Each row is a point. The points of each table are mixes of a few directions, plus a little noise. Count the directions of each table, and those that both share. Where both have some left over, give the other angles between the two spaces (their principal angles), to ten degrees, smallest first.

First (6 x 3)
[[-4.1  4.2  7.1]
 [ 2.9 -3.0 -5.0]
 [-2.2  2.2  3.8]
 [ 3.0 -3.1 -5.2]
 [-1.1  1.2  1.9]
 [ 1.5 -1.5 -2.6]]
Second (4 x 3)
[[-1.3  1.3  2.2]
 [ 1.6 -1.6 -2.7]
 [ 3.3 -3.5 -5.8]
 [-3.6  3.7  6.2]]
Directions: first 1, second 1, shared 1

First (8 x 8)
[[-4.5  5.3 -7.3 -1.0 -1.1  3.2 -4.3 -0.6]
 [ 0.2  1.9  2.6  3.8  2.5  4.3 -4.9  0.4]
 [ 5.9 -1.6  0.6  1.1 -0.4  2.1  4.6  2.5]
 [ 3.9  0.3 -2.7  0.2 -1.1  2.7  3.4  2.2]
 [-1.0 -1.4 10.5  4.8  4.8  0.1 -6.6 -1.4]
 [-0.1  0.8 -6.6 -3.4 -3.1 -0.9  3.9  0.5]
 [-0.1 -4.1  3.9 -2.0 -0.3 -5.8  3.3 -1.2]
 [-4.4 -1.0 -0.9 -3.6 -1.3 -5.5  0.5 -2.4]]
Second (9 x 8)
[[ 4.0 -2.2 -4.3 -1.7  0.8  1.8 -4.3  2.9]
 [-2.3  1.3  2.5  1.0 -0.4 -0.9  2.5 -1.6]
 [ 3.1 -1.8 -3.5 -1.4  0.6  1.5 -3.4  2.2]
 [-1.9  1.0  2.1  0.8 -0.4 -0.8  2.0 -1.3]
 [-4.9  2.6  5.4  2.1 -0.9 -2.2  5.2 -3.5]
 [ 3.9 -2.2 -4.2 -1.6  0.7  1.8 -4.1  2.7]
 [ 0.5 -0.3 -0.6 -0.3  0.1  0.3 -0.5  0.4]
 [ 6.2 -3.4 -6.7 -2.7  1.2  2.9 -6.6  4.5]
 [-8.6  4.8  9.5  3.7 -1.7 -4.0  9.3 -6.1]]
Directions: first 3, second 1, shared 0; angles 60

First (9 x 12)
[[ -1.3  -0.8  -0.2  -1.6  -0.2   0.4  -0.5   0.5   0.8  -0.3   0.1  -1.2]
 [-10.0  -5.9  -1.3 -12.7  -1.9   2.9  -4.4   3.6   5.3  -2.3   1.1  -9.4]
 [ -4.4  -2.6  -0.6  -5.6  -0.8   1.2  -2.0   1.6   2.3  -1.0   0.4  -4.2]
 [  4.6   2.7   0.6   5.8   0.8  -1.3   2.0  -1.6  -2.4   1.1  -0.4   4.3]
 [  8.3   5.0   1.0  10.6   1.5  -2.4   3.6  -3.0  -4.4   2.0  -0.8   7.8]
 [  1.8   1.1   0.3   2.3   0.3  -0.5   0.8  -0.6  -0.9   0.4  -0.2   1.8]
 [ -1.7  -1.1  -0.2  -2.2  -0.3   0.5  -0.7   0.6   0.9  -0.5   0.2  -1.7]
 [  6.6   3.9   0.8   8.5   1.3  -1.9   2.8  -2.3  -3.5   1.5  -0.7   6.3]
 [ -3.8  -2.3  -0.5  -4.9  -0.7   1.2  -1.7   1.4   2.0  -0.8   0.4  -3.6]]
Second (11 x 12)
[[ 3.6  1.5 -2.6 -7.1  3.4  4.6 -1.7  6.9  6.5  2.8  5.7 -0.3]
 [ 2.3 -0.9 -1.0  3.3  2.6  1.2  7.3 -1.3  0.9  2.4 -2.4 -2.1]
 [-0.5  2.3 -0.1  3.3 -0.8 -0.2 -2.0  1.3 -3.5 -2.9  0.7 -1.2]
 [ 0.4 -2.4 -0.8 -8.2 -1.1  2.6 -0.8  6.7  3.2  2.1  7.0 -0.7]
 [-2.5 -0.8  1.7  4.2 -2.1 -3.3  0.0  0.2 -5.7 -0.8 -1.4  1.3]
 [ 3.5  1.6 -3.2 -4.4  4.1  1.7  0.3  5.7  3.8  4.2  3.3  4.6]
 [-2.8 -0.7  0.0  2.3 -4.3 -3.4  1.1 -7.3 -5.1 -3.8 -3.1  3.1]
 [-3.0 -2.1  1.6  3.5 -5.6 -0.2  2.8 -7.2 -4.0 -5.9 -2.0 -6.4]
 [-2.4  1.2  0.9 -0.6 -1.9 -2.8 -5.6 -4.0 -1.4 -2.5 -2.1  4.3]
 [ 1.3 -3.8  3.1  0.1  4.2  1.6  3.4  3.1  6.2  7.0 -1.7 -5.4]
 [-0.1  3.9  0.1  3.6  1.4 -1.8 -4.3 -4.2 -0.7 -2.4 -4.2  2.7]]
Directions: first 1, second 6, shared 0; angles 30
